Rows are points. Examples show where two turns around zero, p and q, send a point. Where does a point land after both, in the order given? Backwards means that the second turn is done in reverse. Each puzzle has new turns, and all numbers are rounded.

Turn p:
[-1.15  0.54  0.54] => [-0.23  1.35 -0.17]
[2.22 0.66 0.77] => [ 2.17 -1.01 -0.48]
[ 1.74 -0.93  1.52] => [ 1.98 -0.73  1.31]
[-2.81 -0.27 -2.82] => [-3.92  0.40 -0.66]
Turn q:
[-1.17 -1.91 -0.93] => [ 1.45 -1.10 -1.61]
[-3.08  2.32 -0.61] => [-3.20 -1.29 -1.83]
[-0.53 -0.09  1.23] => [-0.21 -1.08  0.77]
[ 3.39 -0.67 -0.55] => [1.87 2.71 1.19]
[ 0.00  1.22 -1.20] => [-1.03  1.04 -0.88]
[ 1.40 -0.86  2.05] => [ 1.12 -0.26  2.36]
Where do these land?
p, then q backwards: [ 1.02 -0.04  2.36] => [ 1.74 -1.87  0.27]
q, then p: [ 0.39 -0.66 -1.37] => [ 0.03 -1.00 -1.21]
q, then p: [-1.34 -1.69  2.65] => [ 0.78 -0.84  3.22]
p, then q: [-1.06 -0.39 -1.64] => [-0.42 -1.52 -1.22]
q, then p backwards: [ 0.99  2.79 -2.00] => [-3.36  1.18 -0.23]

Turn p:
[ 1.63  2.56 -0.42 -0.55] => [ 2.50  1.41  0.63 -1.03]
[ 0.21 -0.04  0.00 -0.34] => [ 0.00  0.00  0.34 -0.21]
[-1.09 -0.88 -1.10  1.50] => [-1.10 -0.23 -2.04  0.05]
[-1.36  2.19  0.83  0.45] => [ 1.07  1.64 -0.37  1.89]
[ 3.58 -3.65  1.91 -2.00] => [-0.54 -4.20  3.55 -1.80]
[-3.07 -0.88 -1.32  0.00] => [-2.78  1.33 -1.37  0.76]
[0.10 0.69 0.10 0.94] => [ 0.85  0.04 -0.74  0.33]
Turn q:
[-0.36  0.47 -0.35  2.95] => [-2.18 -1.28 -1.67  0.08]
[ 0.97 -2.20 -1.16 -0.05] => [ 1.49 -0.14 -1.26 -1.82]
[ 0.45  4.91  2.24 -0.17] => [-1.89  1.49  1.05  4.74]
[-1.44 -1.57  2.34  0.48] => [ 0.55 -2.88  1.27  0.17]
[-0.52 -1.11 -1.81 -1.91] => [ 0.91  1.35  0.87 -2.24]
[-0.27 -0.65 -0.54  0.38] => [-0.13 -0.32 -0.29 -0.85]
[ 1.17  0.15 -0.72 -1.68] => [ 1.25  1.78  0.03 -0.08]
Where do these land?
p, then q: [ 0.21 -1.38  0.64  2.58] => [ 0.47 -0.51 -1.34 -2.60]
q, then p: [ 0.01  1.45 -0.94  0.53] => [-0.16  1.43 -0.82  0.72]
p, then q: [-0.81  2.38  2.97 -1.11] => [-0.82 -1.60 -2.10  2.95]
q, then p: [ 2.07 -0.07 -2.59 -0.49] => [ 1.24  2.57  0.15 -1.75]
q, then p backwards: [-1.48 -2.37 -0.07 -1.51] => [ 2.94  0.04 -0.09 -1.19]

Turn p:
[-0.24  1.35  1.35  0.76  0.64  1.73 -2.03  2.32] => [-1.44  0.18  0.46 -0.26  0.30 -0.90 -1.81 -3.26]
[-1.25  0.05  0.45 -1.25  1.40 -3.13  3.24 -0.80] => [ 3.09  1.97 -0.05  0.38 -2.07 -0.42 -0.42  2.83]
[ 1.33 -2.46  0.41 -0.39  2.46 -1.51  1.04  0.48] => [ 1.02  0.98  2.88 -1.09 -1.69  1.54  0.35  0.98]
[ 1.16  0.84  2.47 -0.83 -2.16  2.06 -1.80  0.76] => [-1.28 -0.81  0.57 -1.42  2.58 -2.71 -0.01 -1.72]
[ 1.66  0.23 -0.09  3.38 -2.02  1.65  0.45  0.19] => [ 1.14 -2.85 -0.75 -0.12  1.12  0.71  1.45 -2.72]
[-0.45 -0.60  0.24 -2.00  0.22 -1.61  1.67 -0.69] => [ 1.25  1.26  0.25 -0.40 -0.31 -0.41 -0.05  2.62]
[-1.64 -0.51 -1.65 -0.06  2.70 -0.42  0.43 -3.41] => [-1.19  0.13 -1.45  0.54 -3.72  0.93  0.84  2.40]
[-3.52 -1.36 -2.27 -1.68  0.65  0.20  1.03 -0.93] => [-0.86  0.11 -1.96  0.06 -0.99  1.58 -2.12  3.47]
[ 0.59  0.38  0.06  1.74 -2.32 -0.43 -2.52  0.62] => [-0.75 -1.57  0.75  2.23  2.00 -0.49  0.50 -1.66]
[ 2.36  2.06 -0.97  0.33 -1.57  1.46 -1.52  1.47] => [-1.00  0.60 -0.69  0.07  2.78  0.18  1.27 -2.95]
Turn q:
[ 0.09 -3.13 -0.60  2.15 -0.55  1.39  0.18  0.39] => [-2.39 -2.09 -0.60  0.08 -0.69 -0.10  2.51 -0.07]
[ 0.63 -2.31  0.79  0.87 -1.12  0.25 -0.84  0.45] => [-0.26 -1.79 -0.70 -0.19 -1.07 -1.33  1.61  0.17]
[-2.41  1.47 -1.27 -3.81  1.14 -0.63  0.17  0.92] => [ 1.02  4.63  1.38 -1.09 -0.29  0.89 -0.17  0.42]
[-1.62  0.01  0.93  1.15 -0.83  0.42  0.63  1.59] => [-0.62 -0.82  2.41 -0.26 -0.85 -0.33  0.44 -0.81]
[-0.17 -1.88  2.12 -0.91  0.22 -0.18  0.53  1.66] => [ 0.64  0.34  0.19 -0.08 -1.42 -1.67  1.63 -1.99]
[-0.03  1.56 -1.24  0.20  4.46 -0.02  0.68 -1.78] => [-0.72  1.62 -1.88 -0.43  1.41  3.34 -2.00 -1.87]
[ 1.35 -0.90  0.17  1.75 -1.61  1.15 -1.58  2.89] => [ 1.24 -3.06  0.99  0.53 -1.16  0.36  2.51  0.71]
[ 0.86 -0.61  1.52 -0.47 -1.23  2.14  0.38 -1.19] => [-0.69 -0.44 -0.72  2.40 -1.55 -1.30 -0.42  0.28]
[ 1.12  3.28 -1.98 -1.13 -1.83 -2.93  1.10 -0.05] => [ 2.06  1.18  1.54  0.19  4.05 -0.54 -1.25  2.02]
[ 0.19  2.52 -0.44  0.20  1.35 -1.59 -1.25 -4.88] => [-0.27  0.44 -2.60 -1.15  1.59  0.69 -4.87  1.16]
Where do these land?
p, then q: [-1.54 -2.44 -1.19  2.43 -0.91 -1.19 -2.27 -0.61] => [-2.37 -2.85  0.21 -0.76 -2.19 -0.32  1.69 -1.15]
q, then p: [-1.10  0.85  2.29 -2.10 -0.94  0.55  2.83  2.76] => [ 2.39 -0.98  0.32  1.05 -1.20 -3.71  2.08 -1.01]
q, then p backwards: [ 2.42  1.22 -1.55  0.51 -1.60 -2.57  0.68  2.45] => [ 2.25 -1.13  0.59 -0.11 -3.85 -1.58  1.15  0.57]
p, then q backwards: [ 0.91 -1.62  0.02  0.20  1.86  0.47 -2.39 -1.75] => [-2.37 -1.55 -0.49  1.42 -0.86  2.04  0.38  0.81]
p, then q: [ 1.21  1.26  0.47  2.94 -0.29 -0.25  2.29 -1.87] => [-1.17 -0.51 -1.42  2.10  2.83 -1.58  1.34  0.68]
p, then q: [ 0.43  2.18 -0.80  1.71  2.45 -0.05 -1.97 -0.58] => [-2.70 -0.82  1.34  0.10  0.85 -0.89 -2.22  1.58]
p, then q: [-0.55 -1.58 -1.94 -1.93  2.29  0.48 -0.07 -0.06] => [ 0.48  0.89  2.65  0.84 -2.27  0.91  0.07  1.03]
p, then q backwards: [ 0.22  0.88 -1.64  2.09 -2.24  2.31  1.04 -0.82] => [ 2.96 -1.59 -0.26  1.99  1.93 -0.60 -0.71 -0.25]
p, then q: [-0.62 -1.63  1.81 -1.95  1.98  1.68 -2.10  0.00] => [ 0.91  1.69  1.65 -2.11 -2.43 -1.90 -0.86  0.38]
q, then p: [-0.79  1.17  0.95 -1.86 -0.03 -0.93  1.44 -1.52] => [-0.96  1.25  0.03  2.29 -0.58 -1.46  0.62 -1.03]
q, then p backwards: [-0.58 -0.30  1.59 -2.04 -2.57 -0.51  0.51  2.01] => [ 1.14  0.55  3.00 -0.37  0.52 -2.56  0.09 -0.85]
